Rows are points. The points of each table are mixes of a few directions, plus a little noise. How many directions does each table use, and how many do they share? Where both have some left over, give the other angles between the two spaces (their principal angles), to ten degrees, smallest first.
In the rows, 128 means zero.

First (7 x 2)
[[115  81]
 [109  60]
 [143 179]
 [142 176]
 [121  99]
 [133 147]
 [133 154]]
Second (7 x 2)
[[ 36 121]
 [168 131]
 [103 126]
 [143 129]
 [130 128]
 [130 127]
 [186 132]]
Directions: first 1, second 1, shared 0; angles 70

First (5 x 4)
[[129 117 131 127]
 [123 141 190 109]
 [126 167  57 148]
 [129 141  78 142]
 [133  75 185 112]]
Second (7 x 4)
[[181 108 130 134]
 [ 67 155 117 159]
 [201 101 129 141]
 [ 85 143 132 103]
 [100 138 138  79]
 [137 127 112 200]
 [126 126 139  79]]
Directions: first 2, second 2, shared 0; angles 60, 60

First (10 x 8)
[[125 137 114 109 140 112  91 175]
 [133 125 135 140 124 138 153  98]
 [150 147 127 142 133 138 156 111]
 [172 163 125 154 141 147 181  99]
 [115  91 166 166  98 159 201  20]
 [132 148 108 106 144 109  84 188]
 [100  99 140 124 113 127 122 110]
 [ 97 126 104  77 139  89  22 238]
 [100  98 141 127 112 128 123 110]
 [150 149 122 135 137 132 145 128]]
Second (8 x 8)
[[135 145 112 112 142 116 100 174]
 [134 151 109 110 145 113  92 184]
 [135 147 109 113 143 115  95 176]
 [118 103 152 150 109 146 171  64]
 [139 155 104 104 151 109  83 198]
 [131 136 119 121 134 121 114 149]
 [113  86 165 164  96 157 197  22]
 [118  99 154 151 107 146 175  58]]
Directions: first 2, second 1, shared 1

First (10 x 9)
[[122 115 142 123 140 110 130 137 135]
 [145 166  92 138 103 175 123 111 111]
 [142 160  98 137 106 165 128 112 114]
 [135 140 116 131 119 144 128 123 123]
 [ 88  36 219 105 198  16 139 174 169]
 [144 159  95 137 103 169 124 112 113]
 [114  94 163 116 154  85 135 144 145]
 [109  85 170 117 157  74 133 149 148]
 [130 133 123 130 124 136 127 124 127]
 [157 196  63 147  79 207 121  97  99]]
Second (9 x 9)
[[144 161  95 136 103 168 125 111 111]
 [126 122 134 128 132 120 128 129 131]
 [161 203  56 147  73 218 120  92  94]
 [156 188  69 143  83 202 122  97 102]
 [ 99  64 190 112 176  50 135 160 156]
 [125 124 133 127 131 123 129 131 130]
 [119 111 146 125 141 106 130 137 136]
 [107  81 175 116 164  70 133 151 150]
 [116 101 156 121 149  93 130 143 141]]
Directions: first 1, second 1, shared 1

First (11 x 12)
[[118 157 138  99 115 180 147 141 168 154 109 177]
 [152 128 101 132 135 134 158 148 181 191 115 112]
 [100  57 147 121 147  84  85 151  89 105 162 121]
 [144 136 149 154 135 103 130  72  91  79 122 121]
 [ 94 131 136  96 111 169  92 140 105  99 121 159]
 [135 195 141 127 111 135 183 120 163 139 146 161]
 [125  98 122 106 141  80 138 168 141 143 184 125]
 [115 205 119 123  88 149 117 104  79  55 146 135]
 [198 133  48  75 139 174 140 115 172 155  73 107]
 [ 90 103 160 186 126 125 108 147 120 157 116 112]
 [138  65 148 190 160  75 111 102 101 131 113  79]]
Second (9 x 12)
[[ 98 187  82 130 104 183 133 141 134 132 124 155]
 [ 90 115 192 160  90 133 140 144 143 152 172 152]
 [148 168  64  94 164 118 118 147 121 117  98 106]
 [122  93 163 154  97 163 135  84 134 134 135 155]
 [182  22 169 144 127 137 131  27 126 112 102 128]
 [100 111 135 135 139  83  95 147  78  93 161 113]
 [155 160 154 107 145  96 164 180 184 184 126 112]
 [ 92 182  97 127 113 152 128 161 125 129 137 143]
 [169 116  93  99 177  88 109 122 105 104 100  93]]
Directions: first 6, second 4, shared 2; angles 30, 50

First (11 x 18)
[[122 120 151 154 156 193 157 145 103 148 122 134 135 162 116 106 134 128]
 [143 144  85  78  79   9  72  97 176  88 139 115 116  63 148 171 118 130]
 [133 138 106 103 102  63  97 110 154 107 134 121 121  94 138 149 122 130]
 [125 124 139 141 143 160 144 136 115 139 125 131 132 145 123 117 131 127]
 [132 133 115 113 113  90 110 120 145 116 133 124 123 109 135 143 125 130]
 [121 119 148 153 152 189 157 144 104 147 122 136 135 160 118 107 133 128]
 [122 120 148 153 153 188 156 143 103 147 122 133 133 161 119 106 133 126]
 [121 116 157 162 163 211 169 150  93 154 118 137 137 173 114  99 136 124]
 [141 143  87  78  79   7  70  98 178  89 140 115 115  63 147 169 117 130]
 [129 130 127 126 126 125 127 127 129 129 128 129 127 126 129 129 128 128]
 [123 121 143 146 148 174 149 139 108 143 121 132 133 153 120 112 133 127]]
Second (8 x 18)
[[120 122 147 164 123 168 149 112 156 148 107 142 134 151 105 107 120 118]
 [117 119 156 183 121 188 160 104 171 159  96 149 138 162  93  96 115 113]
 [119 120 153 175 122 179 156 108 164 154 101 146 136 157  98 101 117 115]
 [127 128 127 127 128 127 128 128 127 128 128 128 128 128 128 129 128 128]
 [123 124 140 151 125 154 142 118 146 141 115 137 132 142 113 115 122 122]
 [137 136 104  82 134  78 101 148  93 103 155 111 120 100 158 154 139 140]
 [134 132 115 103 131 100 113 139 109 114 142 118 124 112 144 143 134 135]
 [147 143  81  39 140  31  76 167  59  79 180  94 112  72 185 179 149 152]]
Directions: first 1, second 1, shared 0; angles 50

First (11 x 24)
[[111 122 113 134 121 138 145 132 140 121 126 130 150 119 116 115 129 131
  112 133 132 119  96 128]
 [124 126 122 120 123 137 133 121 132 128 129 131 139 131 119 116 133 130
  113 125 127 129 123 127]
 [ 83 134 114 112 148 136 138 141 131 102 133 142 176 135 144 110 111 108
  168 142 134 119  95 108]
 [137 121 127 139 117 129 134 124 132 136 125 124 120 121 115 128 136 137
  105 127 127 127 125 136]
 [127 116 124 157 118 123 141 141 136 131 124 123 125 106 121 135 127 135
  116 138 133 115 103 138]
 [147 123 133 147 119 121 128 129 129 140 123 119 106 116 123 140 132 137
  113 127 129 128 134 139]
 [128 120 115 131 112 141 143 117 140 133 124 129 141 122 103 109 139 138
   87 123 130 124 108 134]
 [155 168 181  83 182  88  60 134  79 122 146 125  69 171 208 176 104  93
  249 118 114 160 240 107]
 [147 139 145 113 139 117 105 124 113 132 133 126 102 143 147 142 126 122
  152 121 121 140 170 125]
 [113 117 115 148 119 134 148 138 140 124 124 128 146 110 115 121 128 133
  113 138 134 115  89 133]
 [139 122 119 122 110 142 135 108 137 140 126 127 132 129 102 111 145 140
   81 116 127 131 128 133]]
Second (10 x 24)
[[ 63 132 126 112 140 164 178 125 124 108 139 112 167 136 133  96 126 126
  109 153 128 124 107 104]
 [ 90 117 112 121 126 113 116 150 148 116 136 147 151 121 120 130 134 113
  145 134 145 134  92 113]
 [195 130 122 159 119 121 114 120 127 141 106 136 115 117 124 137 114 140
  134 109 118 106 129 161]
 [155 124 151 126 126 105 106  99 116 145 124 128  92 124 163 157 133 141
  152 127 142 130 192 102]
 [ 76 108 119 122 121 121 141 121 144 118 132 140 157 111 142 128 137 130
  138 150 161 121 110  82]
 [121 124 140 118 133 107 112 115 124 129 130 136 119 125 161 147 130 127
  164 135 147 130 161  94]
 [ 96 152 128 109 155 159 151 147 113 105 139 116 155 154 131 101 109 109
  138 135 104 130 110 138]
 [149 143 139 120 130 145 129 138 116 139 137 103  96 150  96 120 137 126
   80 112  95 153 142 167]
 [157 118 128 132 111 101  91 139 140 146 130 134  93 123 102 150 147 127
  112 109 130 149 134 147]
 [177 133 114 161 119 145 141 125 129 134 107 128 135 119 108 114 112 142
  107 114 110 102 104 171]]
Directions: first 3, second 5, shared 2; angles 60

First (11 x 32)
[[ 96 109 128 157 136 133 158 142 124 118 113  83 124 124 106 157  93 164
   98 135 136 131  64 136 151 141 153 133 179  99 146 145]
 [188 159 153 100 121 101 120 106 145 169 142 174 122 133 125 103 140 114
  157 114  96 106 148 151  90 115 100 130  74 136 109 135]
 [ 75  83 145 153 112 188 124 134  99 107 124 111 144 111 116 123 121 107
  126 135 182 165 138  98 141 164 157 115 144 147 132 103]
 [191 173 141 117 151 114 121 146 141 138 136 163 118 139 124  94 174  90
  178 122 146 136 206 145  79 123  87 145  91 147 149 106]
 [ 89  90 108 153 137 176 110 110 113  81 122 122 129 113 153 128 125 106
  121 114 145 131 147  92 187 135 127  91 134 170 166  98]
 [110 107 150 171 151 149 166 142 123 105 101  83 120 123  97 149  83 153
  103 132 159 136  77 143 148 155 140 126 177 117 177 127]
 [153 165  87 117 170  72 142 149 149 101 107 108 113 153 148 156 123 165
  105 142 101 104 118 149 137  97 108 147 161 108 153 140]
 [170 166 139  52 102  72 111 118 133 136 116 160 151 157 155 124 120 140
  114 167 101 119 170 140  66 110 117 151  93 135  53 134]
 [101 151  11 155 174 128  94 182 143 110 177 124  99 123 161 120 249  88
  183  96 130 139 191  88 179  82 113 137 144 111 181 115]
 [134 131 169  66  51 112 106 104 118 191 152 169 161 128 122 109 128 124
  133 149 105 136 134 127  60 133 155 144  75 116  10 150]
 [ 97  72 177 163 103 163 154  73 121 150 119 111 126 102  99 146  49 157
   92 106 106 105  17 137 171 155 154  89 136 124 132 153]]
Second (11 x 32)
[[106 100 102 145 131 134 136 101 174 156 116 118 119 138 147 140 108 131
  126 100  58 118  59 132 190 100 142 105 151 120 132 167]
 [137 153 138 133  80 111 178 128  62 155 165 131 128  85 104  86 163 162
  139 142 162  99 145 126 126  87 152 157 111 115 108  93]
 [114 127 168 103 156 126  96 185  79 119 117 161 140 146 104 132 100 139
   79 165 193 130 162 105  35 166 105 121 117 137 122 104]
 [126 130  76 135 202  91 106 144 193 124 106 118  99 168 148 184  97 150
   93 103  53 100  52 144 157 115  96 106 167  94 171 185]
 [124 116 133 137 110 147 133 106 124 121 131 122 132 114 130 121 130 117
  139 121 131 134 131 124 149 132 137 122 123 141 128 121]
 [130 142 171 129 111 139 134 147  26  92 156 141 135  85  95 105 138 147
  108 158 233 113 191 105  76 158 120 136  95 147 135  60]
 [142 157 105 119 141  85 143 154 138 156 132 129 117 140 125 131 140 155
  123 133 104 107 109 142 115  92 123 148 139  95 123 146]
 [159 148  76 133 150 104 128 106 212 119 122  99 111 150 157 156 148 110
  164  98  55 136 103 162 180 112 119 138 150 108 147 174]
 [168 141  95 115 115 129 122  94 242 135 111 103 134 162 166 132 165  64
  209 106  52 187 144 167 163 122 140 155 139 127 103 175]
 [ 66  61 180 122 118 183 100 135  97 148  99 160 153 138 119 118  70 117
   84 144 158 144 118  86  98 161 140  83 121 165 104 115]
 [137 131 164 136  92 160 134 111  62  84 152 126 140  84 111 103 149 113
  142 140 208 138 195 113 115 163 133 134  95 160 132  69]]
Directions: first 6, second 5, shared 2; angles 40, 60, 80

First (11 x 32)
[[ 79 217 112 153 104 125 155 125 146 127 121 125 144  91 119 111 133 162
  127 148 114 136 111 193  37 130 122  82 101 166 131 159]
 [184  32 147  98 157 146  95 121 111 124 114 133 106 186 136 141 133  93
  134  97 135 113 137  65 223 126 132 175 162  95 116  99]
 [ 59 203  57 160 122 153 143 106 163 104 102 143 148  90 131 106 139 131
  118 101 137 131  68 218  25 112 104  65  89 186 111 166]
 [178  64 166 107 135 113 115 141 105 140 148 121 114 157 129 146 121 113
  133 135 129 123 164  60 207 136 143 173 155  86 136  98]
 [126 122 117 129 131 136 124 120 132 123 120 131 126 133 130 126 132 121
  130 117 132 126 119 132 127 124 123 125 127 131 122 129]
 [158 156 205 114 113 112 137 144 104 154 116 104 123 147 112 132 135 176
  146 172  83 135 172 115 127 154 147 141 143 121 143 130]
 [ 58 229  78 160 111 146 151 110 159 109  99 137 149  87 126 105 143 152
  125 121 121 135  80 226   7 120 109  64  85 190 118 173]
 [193  37 168  94 150 136  99 130 104 134 121 125 105 185 132 144 131 105
  138 113 127 114 150  59 227 135 139 179 164  87 124  97]
 [147  89 134 121 136 122 119 132 121 129 143 128 122 137 132 138 119 114
  129 124 139 126 139  97 170 126 133 146 137 107 128 112]
 [115 152 130 141 114 106 141 141 129 138 155 121 135  99 126 128 117 138
  124 154 132 137 141 132 112 128 133 123 121 124 142 127]
 [114 111  93 145 128 107 129 136 138 125 172 133 135  96 138 132 109 103
  115 128 160 131 127 113 143 115 125 131 124 111 130 113]]
Second (11 x 32)
[[106 134 134 116 147 120 173  89  87 138 154 118 155 136  82 107  62 168
  134 135  83 139 100  99 100  94 190 151 152 143 151 109]
 [146 183 128 141 137 156 116 107 126 137 117 134 117 136 164 142 144 122
  143 106 129 156  66 188 104 133 125 126 150 158 140 149]
 [133 102 157  96 101 135  92 118 137 138 122 139 126 151 147 110 187 109
  105 136 114 140 175 123 168 145  69 128 101  89 115 144]
 [111  82 127 119 123 100 144 145 126 121 140 122 140 119  89 113 105 137
  118 150 125 102 177  74 143 121 139 131 111 105 120 109]
 [125  91 135 111 111 129 106 138 143 127 125 128 126 139 136 127 163 115
  111 132 132 124 175 105 166 134  86 124 103  99 112 128]
 [ 91  35  91 132 136 102 157 173 141 104 145  98 142 110  72 144  78 148
  115 143 152  80 200  21 164  96 149 125 101 108 103  70]
 [150 137 138 138 104 112  99 161 151 122 110 148 108 110 150 123 169  95
  125 139 154 111 153 161 134 170  95 113 115 110 118 154]
 [152 190 118 152 139 162 109 120 137 132 109 134 108 130 178 154 152 114
  147  99 146 153  59 203 104 140 120 118 151 165 136 151]
 [164 183 132 161 112 114 103 163 147 120 102 153  99  96 163 130 161  90
  141 131 166 114 107 207 100 179 113 108 134 138 129 169]
 [ 89  63 142  91 131 101 168 104  97 135 162 114 164 142  58  91  75 168
  110 155  79 118 179  33 145  91 163 151 118 100 133  92]
 [139 207 105 156 165 179 138  91 117 137 122 120 122 139 167 165 111 142
  159  82 126 171  11 197  81 107 159 131 175 193 149 134]]
Directions: first 3, second 4, shared 0; angles 50, 50, 60

First (11 x 32)
[[105 163  55  94  98  99  85 100  70 161 177 140 120  91 129 173 101 157
  133 121  77 156  65 120  90 178 114  67  73  55 146 142]
 [168 190  92 128 120 143 147 131  88 185  84  78 104 123 162 101 119 110
   85 102 141 138 152  92 163 138  98 161 127  87 142  82]
 [ 86  88 183 157 115 130  97 159 189  61 137 146 170 134  61 140 120 103
  165 147 138  94 189 149 162  80 209 122 129 177 130 171]
 [173 158 113 125 143 145 164 125 102 171  88  94 101 138 175  97 137 123
   90 109 147 141 130 106 139 137  83 166 147 113 127  83]
 [136 102 145 124 152 129 151 119 138 119 131 147 120 142 147 122 148 145
  130 136 133 132  99 141  99 132 106 133 150 151 111 124]
 [ 96  65 177 135 143 122 123 129 175  71 157 172 150 141 100 144 142 140
  166 155 129 113 120 162 105 110 157 114 142 182 112 164]
 [150 151 132 138 127 143 143 141 127 144  95  98 122 134 137 104 126 106
  107 116 148 122 167 110 162 115 126 159 139 127 132 105]
 [117 158  95 123 101 120  98 129 106 143 137 115 133 107 114 142 105 121
  126 121 112 131 139 114 143 135 143 108  97  89 144 135]
 [150 120 119 112 152 129 159 104 110 147 129 138 105 136 172 121 148 151
  116 127 125 147  74 132  88 153  74 133 144 126 115 108]
 [ 86  83 167 140 122 118 101 138 172  69 160 163 159 129  78 150 126 128
  166 151 121 108 141 155 127 105 182 105 123 166 125 172]
 [140 132 132 130 134 134 141 130 127 136 114 120 121 133 137 116 134 124
  120 123 138 129 135 124 134 126 118 142 137 132 126 116]]
Second (10 x 32)
[[126 125 129 132 128 132 122 131 134 121 125 127 127 131 121 129 125 118
  131 135 132 125 130 134 130 129 137 123 133 131 130 128]
 [133 139 123 115 132 125 153 119 114 150 133 132 123 120 152 122 139 156
  115 113 113 138 118 114 118 125  94 146 107 120 116 123]
 [142 165 111  86 141 109 210  92  76 203 142 136 113  94 215 106 159 228
   80  68  74 159  93  79  92 120   7 189  58  97  84 105]
 [126 125 131 132 129 130 119 131 133 119 125 128 130 131 117 131 126 115
  134 135 134 124 133 133 135 128 142 119 135 132 133 131]
 [119 106 140 154 118 139  77 150 157  80 118 123 137 147  74 143 107  67
  159 165 162 106 151 158 150 132 202  91 172 146 154 142]
 [130 131 126 123 130 125 141 122 122 140 132 130 124 123 141 125 132 143
  120 120 122 133 124 119 121 126 110 138 118 122 122 125]
 [122 116 135 139 124 134 103 139 143 105 123 127 131 139 102 136 120  97
  141 148 145 116 137 144 140 131 164 108 151 138 141 136]
 [111  94 142 168 115 146  50 163 178  57 114 122 141 160  47 150  97  32
  177 186 180  96 161 175 162 137 243  68 195 157 167 149]
 [130 130 127 125 130 126 136 123 123 135 130 128 126 126 137 127 130 138
  123 123 122 132 123 124 125 127 118 132 120 125 124 126]
 [138 148 119 104 136 119 175 109 100 171 136 132 120 112 177 117 146 183
  103  95  97 146 107 102 106 122  63 161  89 111 105 114]]
Directions: first 3, second 1, shared 0; angles 40

First (9 x 32)
[[129 129 138 137 131 130 144 125 109 127 119 111 127 173 162 141 115 127
  147 116  92 112 103 145 142 144 146 142 144 108 108 150]
 [137 137 129 158 133 122 103 129 109 144 122 114 145 120 111  96 124 138
  143 144 152 115 146 103 123 134 123 128 133 112  82 138]
 [120 139 127  76 124 123 133 127 136 110 163 175 121 102 115 168 137 122
  113 105 135 143 110 146 123  98 117 114 104 146 195 114]
 [146 133 158 128 146 213 248  60 169 104 129  10 220 143 131  76 135 157
  163 125  82 105 119  43 249 225 151 170 166  98 131 144]
 [123 114 122 129 122 112 118 144 123 131 111 144  87 156 156 153 121 113
  117 124 106 134 118 168 105 115 137 126 131 138 127 128]
 [127 146 125 131 125  99  79 144  98 138 144 167 125 108 105 135 125 129
  131 128 163 126 133 132  96  94 115 112 109 123 116 130]
 [118 118 118 105 120 111 113 145 135 125 132 169  92 124 134 162 130 115
  103 120 128 145 123 165  99  99 124 114 115 151 162 114]
 [122 123 119 113 121 108 108 144 128 128 133 169  97 123 129 155 130 117
  111 123 135 139 126 159  97  98 121 116 117 144 151 118]
 [132 114 118 172 129 134 107 130 144 150 101  97 136 108 106  68 134 135
  119 168 160 132 175  95 116 144 117 129 136 136  82 116]]
Second (10 x 32)
[[135 150 149 134 135 127 140 120  84 124 135 112 150 170 155 145 111 135
  169 105  98  98  92 132 155 142 149 143 139  89 101 164]
 [135 134 141 143 134 140 150 117 112 127 120  94 147 160 149 122 118 134
  153 122 102 108 113 119 157 155 145 145 145 103 100 150]
 [118 120 108 106 118 109  95 145 151 129 140 180  99  80  97 138 142 119
   90 137 167 157 150 142  85  88 103 102 102 165 169  95]
 [140 136 150 154 139 151 167 108 106 127 112  67 161 182 162 114 113 138
  169 120  84  96 105 110 178 176 156 158 158  88  81 164]
 [113  88  88 113 113 123  98 146 207 136 120 170  83  45  75 104 160 114
   51 168 189 186 194 127  71  93  86  96 102 204 185  58]
 [125 150 133 107 126 102 101 140  93 123 155 174 122 127 127 167 122 126
  138 105 135 122 103 153 111  95 126 116 110 119 143 139]
 [131 103 123 153 130 158 158 115 167 133  97  75 135 131 130  85 135 131
  118 154 119 134 155 100 148 167 131 142 149 137 111 117]
 [133 155 147 126 134 119 130 125  79 122 142 128 145 165 151 155 111 133
  167 101 104 100  88 139 147 130 146 138 132  90 108 164]
 [127 141 132 117 128 114 115 134 107 125 142 152 126 129 129 149 124 127
  135 115 130 123 113 141 120 111 128 122 119 121 134 135]
 [123 102 109 130 122 136 125 131 175 133 115 129 111  92 105 103 144 123
   91 154 152 155 166 118 109 125 111 118 123 164 147  93]]
Directions: first 4, second 2, shared 2

First (10 x 32)
[[249 130  73  88 170  59  94 141 121  56 116 171  84 158 179 170  77  83
  160  76 133 118  52 117  98 110 122  88 200 131  98  68]
 [ 74 106 109 106 169 137 144 104 120  82  76  72 219 118 105 141 123 108
  216 120 182 104  89  94 144 173 165 128  76  82 120  88]
 [201 139 116 122 126  96 107 144 129 121 147 172  67 145 159 138 110 120
  100 111 105 135 116 140 109  99 108 112 181 151 120 123]
 [203 134 103 111 142  89 106 140 126 100 133 163  85 146 160 147 102 109
  126 103 119 128  96 130 109 108 117 107 178 140 113 105]
 [ 57 123 153 146 113 165 149 117 131 158 126  97 166 111  98 108 153 148
  125 154 134 129 161 128 146 145 137 148  82 119 142 152]
 [114 131 142 139 113 140 132 130 131 149 139 129 122 124 122 118 138 140
  108 139 118 134 149 136 131 124 123 136 123 135 135 146]
 [116 121 119 119 142 128 132 121 125 111 111 112 155 126 122 134 125 120
  157 124 145 120 113 117 132 142 139 127 114 114 124 113]
 [139 135 136 137 114 128 124 135 130 145 145 143 102 130 133 122 132 136
  100 133 111 136 144 139 124 115 117 130 141 142 132 143]
 [ 94 132 154 149 101 153 137 129 133 167 145 125 123 119 114 109 149 151
   94 150 113 138 167 141 136 124 121 143 112 138 142 161]
 [ 33 127 175 162  90 184 155 119 135 190 142  97 158 104  88  93 170 166
   96 171 119 138 194 139 152 140 130 161  72 128 153 180]]
Second (9 x 32)
[[ 77 105  98 127 112 125 149 134 131 144 119  99 144 119 113 126 152  96
  143 174 121 158 108 104 137 133 156 146 137 118 118 130]
 [144 119 108 112 140 118 152 144 127 142 108 109  97 147 117 144 100 145
  139 130 110 127 108  76 127 175 132 132 139 136 124 121]
 [ 90 120 125 148  97 125  74 111 126 108 158 156 187 100 158  92 196  59
  107 154 162 153 149 203 136  32 147 125 150 116 110 137]
 [139 122 116 132 112 120 131 145 130 156 138 131  87 145 130 127 124 137
   96 145 102 147 142 112 130 133 129 134 164 149 123 143]
 [222 216 229 127 170 152 168 120 140 114 125 172  77  97 111 169  60 221
  160  33 107  53  97 153  88 171  28 110  18 118 194 130]
 [152 103  93 111 147 120 120 135 118 122 111 106 108 181 131 132  89 154
  117 114 131 117 149  76 139 175 153 121 161 145 110 112]
 [113 128 136 136 118 134 116 122 129 130 139 137 138 119 132 115 145 118
  117 137 131 134 141 149 130 101 128 128 130 128 128 135]
 [100 108 123 130 126 146 125 122 121 141 121  99 144 151 117 112 122 155
  113 133 140 120 171 106 150 158 150 135 126 136 122 135]
 [117 134 120 127 127 113 115 117 128  96 130 147 164  91 143 129 162  68
  161 135 149 140  84 168 119  76 130 122 124 104 121 113]]
Directions: first 2, second 5, shared 2
